Each wall is flat, endless, passes through zero and stands at right angles to its row. A trip goes straight from one point to another. List the walls that it crosses, first one first.

Walls:
(1): [  1 -41  -8]
(2): [-10  -3  -7]
(3): [ -3  -6 -19]
(4): [11  9  6]
(5): [25 -5 23]
(6): [70 19 17]
(7): [-16  24   4]
(8): [  1  -3 -23]
Trips:
[-47  -6  -5] to [ 18  -2 -47] => 7, 6
[-31 -17   4] to [ 83  -8 -27] => 7, 8, 5, 6, 2, 4
[-37 -54 -31] to [-30  31  46] => 7, 8, 3, 1, 4, 2, 5
[-10  12 -28] to [-20 -31 -33] => 1, 7

Walls:
(1): [  7   5  31 -12 -31 -14 -10  27   3  -9 -10   3]
(2): [ -1  -9   6   6   3 -13 -13 -21  -9  -4   4  13]
(3): [ 28 -10 -11  15  -5 -19 -54 -22   8 -22   5  -7]
(4): [-58  -4   7   4  34 -12  -5 -14 -21   8  19 -38]
(5): [ 12  49 -25 -15  18  22 -30 -24  31 -37 -35   4]
(6): [-20 -18 -29  25  -1 -11   5  26  34  -1  -1  36]
(7): [ 11 -10  11 -54  -3   3  11  29  92  36 -16  16]
Trips:
[ 39  -1 -24  20 -21  39 -17 -18  12  -5 -24  -7] to [-11  -5 -16  15  11  16  70  51  35  27 -27  32] => 7, 6, 3, 5
[  3  21 -31   7  41  31   0 -50 -11 -14 -34 -26] to [-59 -12 -35 -12  40  26 -19  -7  -4 -25  54   7] => 6, 3
[  4 -18   2   0   1  47  -3  -2  61 -52   8 -17] to [ 35 -32 -13 -66 -46  19  28  18  29 -46  13   1] => 1, 3
[-29 -40 -11  45 -16  10  10 -20  29  42 -39  54] to [ 35  27 -31  -2 -29   0 -30  34 -65 -15  -1  22] => 7, 3, 1, 5, 6
[ 27  -5 -62 -21 -38  43  12  49  34  25 -27  32] to [ -4  37  18 -14 -26  -1 -14 -16 -43  12 -27   7] => 6, 7, 2
[ -2  24   5 -10 -50 -12   3   5   7 -24 -22 -21] to [-24 -14 -43   6  21   5  14   8 -19 -54  74 -43] => 7, 4, 1, 5, 6
[-55   7  25 -20 -11  -8   3  40 -48  20 -17  32] to [-25  16   9   5 -40  37 -20   6   0  -6 -28 -35] => 6, 5

Walls:
(1): [-11  28   9 -28 -42  33  18  25  31  13 -24   4  11  -3 -23 -31  10 -10
 -45 -10   2  47   7  28  33   7 -23  25   2 -11   7  46   6   8  12  29
  -5   8 -16  15  49 -21  42   6  22 -20 -20  -1]
(2): [ 39  -2 -25  20  -8  15   1  39  23  18   7   3  43  47 -34 -36  26  17
  11  27   6 -26  49 -36  30   4  16 -10  10  28 -46  27   8 -16  38   6
 -47  24  -2   0  20  22   4 -20  20 -17  40  -1]
(3): [ 38   9  15 -21  15  19 -15  35  55   3 -18  40  15 -39  13  -3  20  17
  67  26  41  37  20  14  35  15  33 -30  53 -20   0  13   2  -6 -23  66
  -8  -9  25  18   7  30  24 -23  21 -32   8  13]
(4): [ 21 -19 -42 -12   0 -34   4   7  20   7 -14 -30  49 -22  -8 -22  20  -4
   5  14 -34 -37  -6 -23 -40  -8  54 -23  10   0  25 -12  10  26   6 -12
   6  30 -31 -20 -22 -10 -10  20  -9 -52   4 -38]
(5): [ 52  42  -1  30   3  17 -32 -24  -3  34  17  50  -2  14  -8 -20 -24 -20
  13  12  28  20  34  -3   8   8  16  37   0  16   8  23  20  48  -9 -31
  27 -36 -19  32   3   5 -30   2  27   7 -32 -39]
(6): [-33  10 -40  35  10 -13 -26   1  -3  22 -50 -49 -25  12 -21 -40  10  -4
   7  -5 -14  43   8   6  11 -29  -8  11  13 -24  16  42  -2 -23 -25   9
  14  21  12  28 -26 -20   2 -55  15 -18   0 -13]
(7): [-13   5  27 -36  18  10   2  31  27  28   9 -55  -2  -1   2 -28  26  32
  26  19 -26  -2  26  30  40 -31  22  -3  55 -33  46  28  15   7  14 -51
  -1  30 -32   0  -7  -1  -4  13   2   4  21   3]
(8): [  2  18   3 -12   5  47 -48  47  51   3  -4  45  14 -51 -14 -29  15  46
  -9  32 -52   9  26  12 -15  -8  17  22 -35  30 -37  14  53  -9  -2  18
   4 -37   3  -6 -18   4  22   9  37  -7 -25 -25]
(9): [ 22  18 -13 -22 -51 -12  -6  16 -24  10  19  40   4   9  -6 -25   1 -33
   7  56 -10 -15  13   1 -15   0 -45  18  19  17  52   3  25   8  41   0
  -5  28  21 -29 -20  14  -2 -31   8   3  39  16]
(10): [-37 -26  21  -4  -8  12  55  37 -41 -39 -23  40 -24   0   5  -1  61 -28
  21  -4 -15 -28  34   6  39  22  20 -18  32   8 -47 -14  25 -36   4   7
  16   9 -23  20 -65 -19  25  -9  18  46 -15   6]
(11): [-26   2  -8 -56  26  -6 -24  -1  14 -19 -16  -8 -38  12   4 -33  43 -17
 -12  21   9  26  -3 -33 -11   3 -15  -7  36  12  10  12   8 -13  36  18
 -20  -9  33  23 -19  -6 -15   9  47  40  19 -37]
(12): [ 21   8   4 -33  36 -29 -16  17  -4  -8 -39 -32  23  -3   0  -7  19   4
 -50  -3  21  35   3   5   6   7  23  12 -17 -60  -7 -11 -45 -23   6   3
 -54 -25  56  24 -17  15  -6  66   0   7  53  -1]
Trips:
[ -7  26   7  17  27  -8  -4  35 -17  38 -10  18  10  -3   1 -13 -57  10
  30  26   4   7 -24  31 -20  29  -8   3  28  -8 -24 -17  -3   8   3  -8
 -17 -55  12  63  -4  14   1  40  30  19 -27 -45] to [-17  -6  -6   0  33 -37   9  24 -11  31  13 -10  38 -19  -7 -41 -25  -6
  38   8   9 -22 -34  13   7 -16  -4 -43 -24   0  26  26  15 -10 -34  22
  37 -12   4  34   8 -31  31  29  16 -69  -5   9] => 6, 1, 4, 11, 7, 12, 5
[ -9 -11 -17  15 -25 -24  21  35  21 -29 -30  -1  16   4  16  43  -8  29
  66 -26  15  20  31   3  72  -7  -2   6  34 -31 -27 -25 -24   6  15  12
 -35  36 -28  -2  -3 -30  29   0  19 -14 -40  18] to [ 51 -22 -17  -3  32  28  13 -18  41  -6  -4  28   7  -2 -21 -31  35 -14
  18   9   6 -12   5 -10 -55  -7 -48 -22  45 -11   2  56  17 -14  27  35
  -1  23  29  23  17  26 -26  11 -27  14 -24 -25] => 4, 11, 9, 8, 5, 10, 7

Walls:
(1): [-10  27   2 -14  20 -19   2 -27  10   1 -50 -14 -30 -13  23  44  23  32
 -17  12 -17  30  13  44  -1 -33  -9  -6 -25 -12  52  59  -1  30  34  -6
 -25  11  51 -28   2 -24 -18 -20   6  29  24  44]
(2): [  5  15  35  -4  93 -13  23 -14 -11 -15  13 -28 -51  52  22  -2  17   7
  -2 -13   6  25  26 -20 -26 -39  25  48  26  28  -1 -22 -13   0  15  35
  -7  24 -26  65 -12  31  -2 -11  -3 -29  33  39]
(3): [-33  23  45 -48  23 -18  13 -41 -66 -34   6  44  46  17 -13   7  10   3
  31   4  45 -19 -34  58 -26  19  38  28  21   1 -14 -14 -63  42 -16   0
  16 -14   0  -8  57  -2  12  11  21   9  22  19]
(4): [ 17   3 -16 -46   7  18  18  30  23  26  45 -46   1   7   9  24  48  34
  -4  46  17  26 -37   5  30 -14  -4  58 -47 -29  38  20  -3  22 -31  -7
  15  23  52  23  41  16 -75  31 -40 -26 -18  20]
(5): [  6  14 -11   0   6 -15 -40  11  25 -33 -16  21  37   3 -16  18  -7  -5
   8  31   3 -13 -42  28 -44 -36 -16 -27  20 -16 -44 -30 -24  -2   0 -36
 -15 -46  20   3  30  17  23  -4   9   9 -29  -1]
(6): [ 17 -14  20  16 -12  32 -13 -29 -28  21 -25 -17 -18  22 -29 -10  13  35
 -14  32  26  15  11 -49  23 -63 -10   3  53  27 -48  -4  37 -20  40  16
 -38  22 -13 -15  42  -3  45  36   8 -18 -35   5]
(7): [-11  -2  17  34   9  27   8  12  -5  32  -8  -9  45   7 -24  15  29   9
 -60 -11  10  -2 -73  48 -27 -32  15  65  11  20  14   7 -18  22 -44 -29
 -81 -33  22  -4 -15 -13 -27  19  -4  15  50  11]
Trips:
[-16  -2 -21  -2  -5  32   5 -10  14  34  19  31 -37  25 -35 -62 -40 -48
 -41  -3  34  -2  52  15   3  11  -4  -9  11   9  26 -21  19 -22   1  12
  -8   3  -5  21  12  23  20  15  36 -26  68   5] to [ 10  -1 -12 -13  18 -14   5  13 -15  31   1  -8 -23  38  14 -34   8 -27
  32   1   2 -38  12  23  -8 -24  -3  -2  19   5   3  20 -16  28 -18  36
 -15  40 -11  -7  30  -1  -7 -19 -20 -27  58 -21] => 3, 7, 6, 4, 1
[ 25 -24 -14  25  32   4  -3 -27   6  40  21 -35  34 -35  11 -17  12 -16
 -20  30  19  43  30 -11  37  10  56   3  -8   5  -5   9 -14 -24  67   5
 -26   8 -58  -3 -34   4  28   2  -3   5  -1  14] to [-72 -53 -15 -38  -6 -53  14   1 -16  20   9 -44  -2 -35  -6 -18 -24 -26
 -33  24 -44 -30 -46  -9  37  46  16 -31  29  27 -42  19  31  39  -3  23
 -32  22  43   0 -21  31 -31 -12  54  48 -46 -25] => 2, 6
[-39 -19  -2  14 -16  12 -33  24 -11 -17 -18  -2  -5   7  49  -5  15  13
 -39 -32  30   5  42   2  -4  27  25 -27 -17  15 -44 -42  33   5   7 -62
 -22 -20 -23 -39 -12  16  -8   0  12 -26 -17  -8] to [ -3   8  36 -21 -28 -23  18 -48   3   3  60   3   8 -31   7 -15 -20   3
  18 -24  25  11  -9  23  -8 -13  24 -15  -9  -2  -8 -80 -11  42  11 -26
  43  -1  40  14  41   9  12  32 -31  35  31  32] => 3, 6, 4, 2
[-19   4  21   8   7  -6  18 -25  31  16  18  19  10  -7  21   0 -11 -63
  39 -28   8   8  -2  -3  32  36  11  25 -13 -11  -4  13 -14  -6 -12   5
  72  13  32 -59  -4 -54 -13  33  -5 -16  -2   6] to [ -6 -56 -11 -18   1  50  10 -27 -20  10  32   5  -6 -44   6   8 -21  27
   6 -13  20 -17  -2 -51  43 -20 -39 -12 -10 -23  -2 -17   8 -21 -32 -54
   8  72   2 -28  -8  31   4  -1 -22 -14   8 -58] => 3, 6
[  9   5 -18 -30 -40  16  41  32  12  -9 -34  -3 -25  27 -45  -7 -22   7
 -33 -54  34 -21 -29  35  -6  27  -3 -19  79  -3 -49  17  16  10  26 -39
  40   6 -28 -14  22  11   1  46 -19  17 -20 -10] to [-23  20   7  36  17  19  27   7 -38 -16   0 -17  15  12  19 -11 -15  17
 -11 -21   5  23 -10  -1 -37 -35 -33   6  39 -44 -22 -11  68  24  -8 -38
  11  -4  27  23 -18 -33   6   1 -21   3 -37 -19] => 7, 3, 2
